Every row gives one point. Before rounding, the points of a table are all equally far from one centre. They may lie mostly on one side of it. Where is the centre, to within rounding?

Points (8 x 3)
[0.110 0.083 -0.247]
[0.113 0.218 0.080]
[0.215 -0.113 -0.010]
[0.226 0.044 0.061]
[-0.002 -0.163 0.201]
[-0.124 -0.119 -0.260]
[0.180 -0.163 0.031]
[0.158 -0.004 -0.222]
Centre: [-0.040 0.005 -0.022]

Points (12 x 8)
[0.175 -0.148 -0.207 0.234 -0.152 -0.127 0.141 0.028]
[0.203 0.073 -0.203 0.077 -0.035 0.001 0.033 -0.189]
[0.271 -0.113 -0.055 0.245 -0.085 -0.088 0.110 -0.098]
[0.113 -0.017 -0.242 0.108 -0.075 0.002 -0.015 -0.261]
[0.185 -0.097 -0.209 0.060 -0.159 0.054 -0.011 -0.244]
[0.185 -0.158 -0.299 0.147 -0.212 -0.028 0.095 -0.108]
[0.153 0.067 -0.158 0.075 0.055 -0.030 0.282 -0.126]
[0.317 -0.115 -0.222 0.115 0.057 0.020 0.065 -0.117]
[0.108 -0.213 -0.293 0.018 -0.061 -0.110 -0.030 -0.054]
[0.304 -0.063 -0.163 0.086 0.042 0.173 0.097 0.004]
[0.279 -0.115 -0.213 0.165 0.016 -0.114 0.092 -0.112]
[0.163 0.016 -0.141 0.115 0.072 0.060 -0.013 -0.239]
Centre: [0.063 -0.122 -0.116 0.092 -0.035 0.040 0.115 -0.057]

Points (16 x 12)
[0.122 0.196 0.083 -0.137 -0.198 0.103 0.042 0.102 -0.203 -0.052 -0.034 0.056]
[-0.168 0.136 -0.109 0.190 -0.065 0.151 -0.057 0.157 -0.221 0.165 -0.183 0.051]
[0.026 -0.010 0.109 0.035 -0.210 -0.073 -0.141 0.019 -0.158 0.316 -0.104 0.010]
[-0.021 -0.076 0.236 0.123 -0.256 0.212 -0.068 0.144 -0.204 0.045 0.055 -0.044]
[-0.152 0.321 0.141 -0.052 -0.234 0.165 -0.028 0.006 -0.198 0.169 0.035 -0.131]
[-0.055 0.066 -0.052 0.093 -0.059 -0.092 -0.347 0.128 -0.108 0.152 -0.105 0.002]
[-0.137 0.099 0.061 -0.031 -0.035 0.239 -0.195 0.248 -0.212 0.159 -0.115 -0.052]
[-0.149 0.124 0.087 0.059 -0.192 0.263 0.070 0.145 -0.292 0.155 0.007 -0.004]
[-0.232 -0.010 -0.045 0.055 -0.128 -0.033 -0.020 0.022 -0.297 0.249 -0.147 0.010]
[-0.106 0.089 -0.244 -0.100 -0.092 0.228 -0.265 0.004 -0.141 0.091 -0.102 0.093]
[-0.027 0.085 -0.020 0.136 -0.254 0.199 -0.112 0.011 -0.353 0.172 -0.001 0.074]
[-0.078 -0.048 -0.018 -0.020 -0.178 0.220 -0.161 0.007 -0.365 0.232 0.010 0.040]
[-0.166 0.140 0.050 0.009 -0.246 0.064 -0.129 -0.005 -0.215 0.317 0.000 0.130]
[-0.132 -0.074 0.022 0.105 -0.248 0.014 -0.039 0.020 -0.318 0.033 -0.065 -0.206]
[-0.038 -0.076 0.061 0.136 -0.218 0.239 0.000 -0.152 -0.070 0.236 -0.190 0.169]
[0.129 0.196 0.006 0.147 -0.214 0.129 -0.037 0.064 -0.180 0.256 -0.022 0.007]
Centre: [-0.080 0.052 0.054 0.038 -0.005 0.108 -0.068 -0.088 -0.064 0.032 0.005 -0.012]
